Each row is a point. The last column is the point's height on a tilted bowl or saddle (a function of degree 2), plus a little noise. Count its main directions that bend up, bend down and stay straight.
In the rows, zero is written as 128.

Points (9 x 3):
[[ 40 123 206]
 [129 109 112]
 [106 126 121]
 [140 126 116]
 [102 163 121]
 [ 61 100 185]
 [ 79 117 147]
 [145 127 117]
 [ 83 102 149]]
Directions: 1 up, 0 down, 1 straight

Points (18 x 4):
[[121  84 104 145]
 [107 194 127 163]
 [107 126  65 165]
 [124 140  95 166]
 [146 127  86 172]
 [135 144 182 163]
 [172 157 148 154]
 [188 140 110 162]
 [219 143 144 125]
 [181 138 123 153]
 [166 118 144 143]
 [143 181 120 176]
 [164  94 142 135]
 [ 55 167 153 143]
 [108 198  94 178]
 [162 141  92 179]
 [147 129 139 153]
 [155 145  92 180]]
Directions: 1 up, 1 down, 1 straight

Points (23 x 5):
[[131 198 159 187  74]
 [118 151  97 135 150]
 [118  80 109 119 147]
 [174 148  67 177 154]
 [105 106 193 152 158]
 [168 146 122 106 147]
 [129 212 129 143 160]
 [108 151  73 156 176]
 [ 78  71 116 162 193]
 [130 124 132 130 129]
 [ 99  81 108  95 128]
 [ 65 174 128 103 177]
 [132 152 168 140 124]
 [151 100  57 163 189]
 [113 188 137 131 154]
 [182  90 107  98 166]
 [107 146 134 157 130]
 [ 49 136 158  99 172]
 [ 82 186 123 143 178]
 [116 179 132 187 100]
 [151 153 125 142 124]
 [145 102  90  78 130]
 [133 139  99 124 145]]
Directions: 3 up, 1 down, 0 straight

Points (48 x 7):
[[178 132  83 152  78 124  80]
 [136 140 172  76  73 108  77]
 [158 111 153 136  92 160 105]
 [132 147 114 108 108 160 108]
 [146 152 118 165  82 127  87]
 [139  64 122  58 147 178  93]
 [134 113  75 111 174 177  96]
 [ 59  56 110 152 153 155 149]
 [148 130 140 102 105 100 115]
 [141  56 134 106 146 144 117]
 [191 109 129 107 121 100 134]
 [110 154 113 109 120 153 114]
 [102  60 130 149 144  73 103]
 [135 129 190 129 138 156 133]
 [107  49 136 155 122 127 116]
 [ 93 124  77 140 160 120 106]
 [108 131  81  98 162  95 102]
 [189 181 156 110 178 124 160]
 [132  83 108 165 126 157 108]
 [102 155 125 123 137 168 123]
 [139 195 126 125 143 126 114]
 [ 66  60 136  88 130 151 147]
 [101 110 166 191 114 117  98]
 [ 95 132  66 157 158 134  89]
 [129 114 107 138  98 185 100]
 [105  87 148 109 131  49  89]
 [114 156 134 116 180 142 119]
 [ 72 156 158 129 130 157 141]
 [125 202  83 124 135  86  71]
 [133 131 139  99 123 148 123]
 [187 174  93 184 123 168  65]
 [130  98 119 116  81 134 106]
 [110 174 152 160  74 158  93]
 [ 72  85 187 111  85 110 105]
 [127 198  72 150 142 151  54]
 [ 88 147 128 175 141 168 112]
 [115 133  95 135  98 116 106]
 [151 144  68  90  62 129  54]
 [105 160 150 156 181  69  89]
 [117 145 154 179 151 199 107]
 [167  67 130 188  76 132  62]
 [184 143 119 112 155 151 132]
 [ 77  53  92  95 193 112 111]
 [ 82  99 103 205 131 143  92]
 [119  76 138 109 120 182 122]
 [ 95 221  82  98 154 137  47]
 [117 160 179 145 128 141 131]
 [153 134 148 101  79 187  86]]
Directions: 1 up, 4 down, 1 straight

Points (60 x 9):
[[100  36 114 134 126 102 109 142  72]
 [ 70 127 101 110 102 164  93 166  64]
 [ 85 138  91 150 146 115 150 158 133]
 [152 119  51 183 125 162 141  58  68]
 [150 161 150 186 142 107 123 171 137]
 [117 108 165 129  95 100 185  95 111]
 [ 63 157 131 124 191 111  62 100 123]
 [128 188  99 149  64 132 112  93 107]
 [138 143 134 175 173 140 134 126 118]
 [136 131 157 150 177  61 178 169 141]
 [106 149 161 115 136 131 142 184 110]
 [130 138  62 144 107 120  96 142 119]
 [111 132 135 143 129 207 124 151  80]
 [139 184  94 122 171 133 106 139 147]
 [104 153 229 153 154 156 120 117  82]
 [164 126 150 158  91 135 119 113 117]
 [167 115  99 119 106 133 130 149 125]
 [141 152 122 159 130  98 172 132 134]
 [ 64  83 109 113 140 108 143 105 106]
 [152 107 113 101  45 190 125 141 107]
 [117  57 128 127 150 148  87 141  69]
 [155 115 177 108  98 108  84 110 123]
 [ 93 137 121 126 138 149 128 170 108]
 [149 134 117 101 104 150 159 130 121]
 [100  66 110 159 120 134  94 117  72]
 [ 55 166  94 159 173  48 142 115 208]
 [165 157  83 152 123 153 156 115 118]
 [149 166 158 185 205 123 151  91  88]
 [ 69  95 114 129  89 130 125  78  87]
 [103 176 117 120  64 148 196 122  78]
 [ 94 197 135 154  45  95 123 161  97]
 [182  83 118  83 155  97  84 166 117]
 [133 114 156 160 129 194 131 123  80]
 [229  94  79 184 121  96 122 103 113]
 [129 190  55 135 151 123 131 157 145]
 [104 152 182 130 115 121 136 107 123]
 [164 142 122 186 131 136 112 107 115]
 [179  74 125 129 152 131 107 174 101]
 [142 101  79 150 126 144  92  82  97]
 [120 110 159 136 136 110 215 141  88]
 [130 138  56 174 102 150  98 163  96]
 [109 155  78 139  77  94 170 173  92]
 [ 96  96 128 136 118 156  89 121  85]
 [115 102 117 108 126 155 189  85  93]
 [131 133 139 125  78 103 108 143 118]
 [129 148 121 141 130 108 149 111 136]
 [127 195 125 129 168  63 138  72 144]
 [161 143 146  87  96 184 195  93 108]
 [122 186 163 107 127 129  80 150 138]
 [149 189 143  69 121 183 120 119 117]
 [149 155 182 161 103  86  80 105 123]
 [137 106  99  84 102 103 135 175  99]
 [124 167 132  94  83  64 142  87 129]
 [160  75 157 217 153 100 186 157  53]
 [ 66 144  80  79  78 117 181 183  36]
 [111 138  84 146 120 177 118 154  93]
 [162 174  64 131 193 104 111 124 164]
 [126 175  61  90 228 115 127 117 131]
 [147 104 155 158  74 137  93 162  83]
 [168 109 155 172 180  69 162 184 116]]
Directions: 1 up, 5 down, 2 straight

Points (76 x 9):
[[144 120 128  98 121 132 152 101 127]
 [ 81  81  97 138 143 158 131 125 101]
 [113 106 129 135 147 142 152 161 115]
 [139 144 109  76 142 120 143 175 106]
 [ 49  79 124 181 139  69 166 132  62]
 [ 98 135 112 134 179 156 133 127 108]
 [169  98 135 137 126  87  93 105 131]
 [186  90 139 148 138 146 136  95 101]
 [176 117 165 120 150 109 172 110 109]
 [134 100  87 152 172 121 148  96 102]
 [103 148 102 173  65 165 189 115  68]
 [107 103 152 116  97 138 133 100 120]
 [138 122 116  97 123 122  89 177 105]
 [ 96 179 105 148 136  98 131 126 109]
 [ 72  82 128 157  82 123 106 123 119]
 [ 93 128 165 166 107 164 105 110 100]
 [ 80 136 169 116 110 174 106 147  83]
 [132 128  95 153 137 134 116 181 112]
 [109  46  84  80 166 171  94 134  67]
 [131 105 132 114  84 117 160  96 122]
 [140  62 108 128 169 174 142 158 100]
 [ 85 127 125 126 129 152 161 125 117]
 [118 170  96 140 175 166 141  90 112]
 [116  93 141 131  87 159 166  97 106]
 [144 149 127 111 156 105 132 184  95]
 [136 106 118 116 107 115 130 121 129]
 [105 104 115 116  96 141 110 102 120]
 [106 141 154 179 122 122 127 101 110]
 [103 127  77 109 131 146 160 130 112]
 [104 152 125 151 161 120 119 110 113]
 [106 114  79 100 146  90 108 102 119]
 [103 103 168 139 137  80 149 116 106]
 [ 86  79 102  99 141  87 125 111 111]
 [128 131 138 109  86  79 128  69 133]
 [ 90 155 171 117 138 117  51 128  86]
 [141 138 114  92  86  92 177  93 122]
 [ 91  71 162  94 142 101 154 105 104]
 [117 119 122 105 120  51 117  70 127]
 [125 135 114 100 104  91 135 130 127]
 [106 200 159 146  97 107 203 153  85]
 [ 70 126 167 188 160 115 118 152  71]
 [194 155 124  89 104 147 120 120  86]
 [ 81 161 111 156  86 182 149 132  83]
 [ 88 118 142 104 165 155 101 127  98]
 [103 128 117 118 138 128  77 168 104]
 [145 176  83 165 104 140 138 132  91]
 [136 129 140  35 146 164 122 163  80]
 [142 133  75 126 171  91 124  78 107]
 [ 78 118 130 121 130 154 172 158 110]
 [ 99 139 163 134 214 142  86 139  60]
 [ 82  94 132 166 143 148 164 139  99]
 [161 148 107 101  21 147 129 163  60]
 [153 173 110 190 147 109  94 164  82]
 [155 114 183 116 146 143 135  75 112]
 [ 83 187  95 126 208 141 118 110 100]
 [112  66 237  90 137 181 135 125  53]
 [156 137 119 173  43 112 140 163 100]
 [135  79 102  96 143 187  46 146  65]
 [ 66 132 176 122 118  96 120  92 110]
 [146  77 153  73 144 185 132 155  81]
 [116 120 128 125 150 138 134 110 123]
 [159 103 141 112 114 131 137 106 121]
 [147 115 131 159 163 100 132 129 109]
 [ 72 101 129 208 124 125 103 138 106]
 [163 140 158 115  81  73 119 120 117]
 [134 130 107 121 147  82 142 111 121]
 [196 152 114  87 104 143 115 151  74]
 [123  99 118 152 209 103 116  99  86]
 [121 152 174 105 134 134 142 142 112]
 [ 57 126 162 165 212 126 130 169  43]
 [169 174 170 131 147 106 142 136  89]
 [136 142 167  70  78   7  93  80 110]
 [152 106 138 131 107 167 143 114 109]
 [155 103 134 113 133 135 156 160 116]
 [104 154 149 136 191 122 114 140  90]
 [ 70 188 110 122 126  64 109 219  50]]
Directions: 1 up, 6 down, 1 straight
